Every row gives one point. Any point is a mix of the corners, with weights that add up to 1. It lies inside the corners' shape when no weight is negative. Is each point inside? If not, which corners have a negative weight?

Corners:
(1): -34; -63; -7
(2): -2; -27; -48
(3): -66; -9; -81
(4): 38; 27; 72
Points:
-17; -1; -16 -> inside
-46; -34; -73 -> outside (4)
-31; -49; -62 -> outside (4)
-18; -22; -50 -> inside

Corners:
(1): 22; 66; -40; 53; 28; 21
(2): -89; 55; 2; -72; -86; -10
(3): 27; 2; -52; 75; -34; -12
(4): -66; -64; -11; -26; 8; 60
(5): 36; -6; -24; -81; -14; -78
(6): 13; 55; -30; 7; -92; 58
(7): 38; -84; 47; -32; 95; -55
Points:
19; -13; -19; 6; 20; 4 -> outside (2)
8; 33; 0; -34; -24; -13 -> outside (3, 4)
2; 31; -15; 25; -23; 2 -> outside (4, 5)
-9; -32; -4; 4; 15; 8 -> outside (5)
-20; -43; 0; -20; 16; 18 -> inside
-35; 15; -23; -21; -38; 15 -> outside (7)
-26; 50; -39; 4; -68; 16 -> outside (7)

Corners:
(1): -8; 24; -12; 1; 7; 9; 4; 1; -13; -48; 7
(2): 29; -41; 10; -7; 6; 18; -13; 2; 12; 17; 15
(3): -13; 5; -1; 31; -20; -7; 18; -6; -20; 3; -10
(4): -6; -20; -21; 0; 1; 15; -3; -3; 9; 6; 21
(5): -28; 28; 9; -7; 11; -7; 12; 20; 4; 21; 21
(6): 2; 11; -5; -5; -27; 0; -6; -2; 16; 0; -7
(7): -16; 14; 5; -13; 15; 2; -14; -3; -3; 13; -15
(8): 95; -24; -9; 75; -19; -5; 8; 10; -4; 17; -22
(9): 30; -7; -5; -17; 5; 9; 21; 0; -6; 11; 12
(10): 10; -8; 0; 6; -1; 7; 8; -10; 31; 17; -19
(11): -18; 17; 2; -9; -1; -2; 15; -33; -9; -4; 13
(12): -24; 31; -5; -12; -3; -41; 14; -10; 0; -1; -17
Points:
5; 0; -3; -2; 0; 0; 6; -4; 6; 4; -2 -> inside
0; 1; -2; 10; -11; 0; 6; -4; -1; 5; -4 -> inside
-3; 5; 0; -3; -1; 1; 9; -16; 2; 3; 3 -> inside
-23; 21; 5; -26; 5; -3; 0; -1; 9; 4; 4 -> outside (3, 4, 8)
38; -15; -3; 26; -7; 1; 3; 2; 1; 11; -4 -> inside
9; -2; -3; 9; -5; -2; 8; -5; 7; 6; -5 -> outside (7)
